Each row is a point. Each copy is the shape, with its points in the same order, stretched, turned, moved and blurred by noise. Say if it was mirrored as well.
In the rows, zero is written as 128.

Shape (7 x 3):
[[153 145 144]
 [109 134 102]
 [150 165 155]
 [111 129 129]
 [ 84 119 174]
 [111 112 145]
 [134 156 123]]
Copy 1 (7 x 3):
[[106 169 117]
 [155  95 139]
 [108 197 125]
 [131 121 157]
 [105 143 222]
 [108 123 171]
 [141 147 123]]
Copy 1 is: mirrored
Copy 2 (7 x 3):
[[ 82 125 137]
 [147 126 164]
 [ 56 116 146]
 [130 113 149]
 [124  68 139]
 [130 102 129]
 [100 129 159]]
Copy 2 is: mirrored

Shape (11 x 6):
[[ 98 126 148 135 106  94]
 [137 146 111 152 133 131]
 [118 117 136 117 140 173]
 [136  72 118 119 110 106]
 [155 113 139 100 161  97]
 [118 183 126  91 160 129]
 [137 116 110 149 117 126]
 [115 137 113  64 139 132]
 [105 127 131 179 172 139]
 [173 164  95 108  88 163]
 [114 112 152 114 122 130]]
Copy 1 (11 x 6):
[[116 102 106  87 114 167]
 [145 103 146 152 163 123]
 [ 84 145 126 164 120 116]
 [145 132  64 101 165 192]
 [161 172 119 131 101 171]
 [100 153 195 143  96 135]
 [142 107 111 137 176 145]
 [ 85 176 149 113 115 166]
 [137  80 141 204 119 117]
 [112 148 154 120 209 108]
 [102 143 104 121 105 146]]
Copy 1 is: only turned
Copy 2 (11 x 6):
[[110 113 142  89 117 144]
 [149  99 124 134 128 128]
 [150 165 111 143 116 131]
 [ 72 155 129 120 179 119]
 [140 169 163 118 169 161]
 [216 144 132  83 107 153]
 [115 108 121 131 144 119]
 [172 185 109  77 141 136]
 [134  89 128 157 128 175]
 [181 137 105 126 115  62]
 [126 156 133 117 124 140]]
Copy 2 is: mirrored

Shape (13 x 9):
[[199 116 141 128 137 139 165  97 113]
 [115 126 125  82 137 147 115 105 130]
 [115 108 114 126 130 152 137  95 106]
 [163 142 128 128 131 144 127  95 102]
 [109 136 122 114 130 124 167 145 119]
 [134 101 147 124 111 152 130 141 102]
 [113 134 106 130 126 136 115 107 114]
 [144 119 249 114 126 143 140 138 126]
 [127  94 120 129  30 140 126 113 114]
 [135 123 121 125 140 132 135 147 102]
 [151 130 127 128 144 136 126 118 120]
 [107 102 137 128 134 115 149 152 139]
 [105 111 129  88 102  78 132 104 101]]
Copy 1 (13 x 9):
[[160 130 144  85  66 145 145 153 127]
 [165 166 121 141 122 125 140 119 149]
 [166 137 127 127 100 135  97  92 143]
 [154 120 173 102 107 154 133 131 142]
 [152 156 129 176  98 156 111 142 100]
 [151 117 108  85 120 141 127 150 140]
 [136 143 159 129 120 134 101 112 136]
 [195  86  82  98 128 106 165 190 135]
 [104  94  80  93  92 147  87 155 188]
 [142 153 146 116 120 152 118 143 115]
 [148 144 151 113 118 138 134 133 126]
 [139 153  98 147 100 115  97 137 104]
 [131 144 136 140  87 134  40 155 151]]
Copy 1 is: mirrored
Copy 2 (13 x 9):
[[ 89 147 144  95 111 174 129 102 188]
 [174 106 164 130 113 109 181 135 116]
 [132 122 185 142  81 120 141 127 135]
 [107 116 142 102 112 125 136 106 158]
 [173 150 134 141 131 124 109 112 140]
 [129 116 116 155  66 132 132 113 150]
 [133 115 153 129 112 104 132 132 120]
 [137 138  52 201  98 118 178  33 176]
 [126  63 146 181 121 152  93 138 151]
 [133 138 119 126  90 127 114 117 138]
 [120 135 125 106 115 127 147 123 142]
 [148 151 121 169 110 142 115 114 127]
 [172  94 172 177 120 151 115  77  99]]
Copy 2 is: mirrored
Copy 3 (13 x 9):
[[159 123 140  92  99 149 153  99 126]
 [117 120 134 145 143 119 175 106 113]
 [140 173 133 132 132 122 160  87 112]
 [150 138 164  96 141 123 152 107 133]
 [137 139 129 168 111 161 133 125 140]
 [140 144 124 129 143 168 130  83 135]
 [138 163 150 129 149 104 142 116 116]
 [125  56 145 138 111 184 114  62 185]
 [ 88 181 105  94 157 136 136 109 143]
 [163 136 135 151 137 156 130 115 137]
 [153 132 149 121 135 129 143 110 119]
 [139 129 102 161 101 160 105 111 120]
 [135 131  81 176 133 123 146 110 163]]
Copy 3 is: mirrored

Shape (15 x 12):
[[115 102 124  89 130 132  89 125 127 189  77 113]
 [112 110 127 131 152  62 146 145 121 120 186  87]
 [ 92  95 140 117 130  98 143 143 125  95 141 146]
 [168 156 145 101 136 169 135  84 109 119 116 127]
 [ 96 111  96 127  89 126  94 135 140 219 100 135]
 [167 136 108  95 132 148 121 112 157  93 102 155]
 [107 121 143 124 173  92 146 185 155 114 156 121]
 [170 151 144 106 112 136 151 131 147 110 116 150]
 [ 99 141 106 104 126 118 146 124 125 165  71 129]
 [119 112 146 143 172  70 137 161 106 129 153 151]
 [177 115 150 133 115 137 150 122 135 101  94 114]
 [165 169 140 116 112 141 109 132 117  74 101 124]
 [102 115 132 164 169  68 133 135 154 108 140 132]
 [117 106  73 143 121 183 113 164 126 166 105 124]
 [187 127  77 105 121 154 127 147 115 113  96 140]]
Copy 1 (15 x 12):
[[136  76 131 167  88 137 126 146 165 131 111 167]
 [ 85 111 176  82 170  71 155 166  94  83 136 113]
 [ 99 118 107 121 156 112 120 178 138 110 146 122]
 [171 102 113 111 136 172 138  97 129  98  82 154]
 [122  87 127 193  62 114 106 127 172 160 144 137]
 [144 106  81 141 126 166 126 146  98 150 106 144]
 [ 96 147 152 109 157 129 148 196  82 109 150 140]
 [117 109  95 109 122 178 134 119 119 132 128 149]
 [108 113 126 169 117 150  97 130 125 130 125 175]
 [ 83 148 117 103 139  86 167 178 109  99 155 152]
 [111 112 106  94 136 140 133 135 128 148 103 147]
 [153 101  86  78 111 154 103 119 114 109  99 155]
 [109 136 135 105 167 101 148 179  87 132 179 164]
 [137 147 141 199  76 124  69 149 143 163 111  89]
 [115 129  88 151  92 133 107 132 100 144  81 126]]
Copy 1 is: only turned
Copy 2 (15 x 12):
[[144 106 161 173 148 114 107 137  94 138 154 167]
 [ 67  74 170 131 140 135 114 133 147 137 143  55]
 [ 91 114 115 107 163 137 109 133 132 175  95 104]
 [133 119 124 154  80 144 161 103 141 126 107 180]
 [179 129 131 139 139  87 109 136  93  92 173 131]
 [156 113  82 140 126 171 162 101 139 148 112 163]
 [ 72  50 125 110 154 156 100 151 121 140 124 126]
 [145  87  77 121  88 130 149 112 157 149 101 157]
 [147  85 159 128 168 103 147 142  93 137 127 144]
 [ 72  70 110 140 166 134 108 141 136 116  93 103]
 [120 105  94 141 112 107 156 126 173 175 129 167]
 [142 108 128 130 117 156 125 105 175 131  73 182]
 [ 89 101 134 129 173 152 136 168 143 143 115  97]
 [140 128  96 117 179 118 117 108  82  68 189 184]
 [145  89  73 141 158 135 152  73 133 104 137 166]]
Copy 2 is: mirrored

Shape (16 x 12):
[[156 118 127 107 154 173 111 144 104 144 156 151]
 [133 177 130 131 141 110 125 152 158 119 158 155]
 [114 113  91 127 150 158 102 134 110 135 160 116]
 [118 138 171 119 147 125 134 173 144 112 146 134]
 [167 130 105 165 104 110 161  90 144 148 118 105]
 [149  94  69  96 143 128  86 157  86 118 158 117]
 [171 162 125 168 121 124 167 112  91 147 139 109]
 [ 93 149 150 138 120 130 105 164 124 133 149 149]
 [117 147 154 132 163 135 140 144 148  87 177 119]
 [176 145 109 175  68 142 166 100 133 134 105 139]
 [132 119 152 156 183 113 129 144 128 121 153 177]
 [153 141 117 166  80 122 146 104 115 108 145 145]
 [154 143 154 150 100 118 124 111 127 122 128 111]
 [131 162 158 137 141 139  79 137 138 115 152 134]
 [122 132  99 100 167 132 126 119  97 108 123 134]
 [153 142 128 131  89 111 160  79 125 149 151 126]]
Copy 1 (16 x 12):
[[112 132 115 171 159 109 129 138 100 101  76 108]
 [126  78 134 171 147 138  66 159 114 146 160 103]
 [143 155 117 124 153 128  87 100 108 101  88 116]
 [103  74 110 165 174  87 111 147 130 145 153 109]
 [144 124 159  96  67 168 135 121  84 155 175 148]
 [147 167  63 126 130 151 101  94 116 130  66  93]
 [140  87 132 140 108 156 124  98  57 141 172 154]
 [129 100 104 161 167 105  77 126 130 136 118 152]
 [ 97  76 128 156 168  92  83 105 111 133 164  84]
 [126 105 174 117  63 188 168 109  86 168 153 175]
 [ 67  95 113 139 171  97  96 174  92 129 127 126]
 [117 104 144 132  93 173 119  85  90 179 148 163]
 [118  96 123 140  82 124 133 115 117 156 155 142]
 [104  89 118 168 132 109  84 138 138  97 121 108]
 [138 102 101 105 129 110 100 119 104 134  90  98]
 [141 140 148 141  81 150 111 103  81 188 160 142]]
Copy 1 is: mirrored
Copy 2 (16 x 12):
[[194 100 150 144 115 124 103 165  93 137  90 108]
 [148 128 137 107 143 208 164 125 119 144 129 152]
 [133 113 186 143 136 120  83 133 127 119  97 105]
 [160 152 114 117 171 196 133 147 120 146 136 116]
 [ 91 155 134 127  41 137 116 111 186 164 147 148]
 [149 104 197 151 138  78  60 107 107 155  71 125]
 [132 148 167 167  59 171 122 146 161 160 141 176]
 [152 112 135 120 187 180 150 165 126 140 141 148]
 [124 153 148 126 146 207 115 135 115 139 145  93]
 [ 82 124 108 133  47 147 137 140 155 170 137 169]
 [183 134 128 151 134 153 164 137 122 144 152  79]
 [ 86 118 138 132  77 140 140 148 126 185 158 157]
 [113 124 123 129  86 158 115 140 132 175 177 167]
 [154  93 137 123 139 179 124 142  94 140 166 153]
 [123 140 151 136 140 128  99 128  89 112 104 115]
 [110 141 135  98  50 136 140 163 145 183 154 156]]
Copy 2 is: only turned
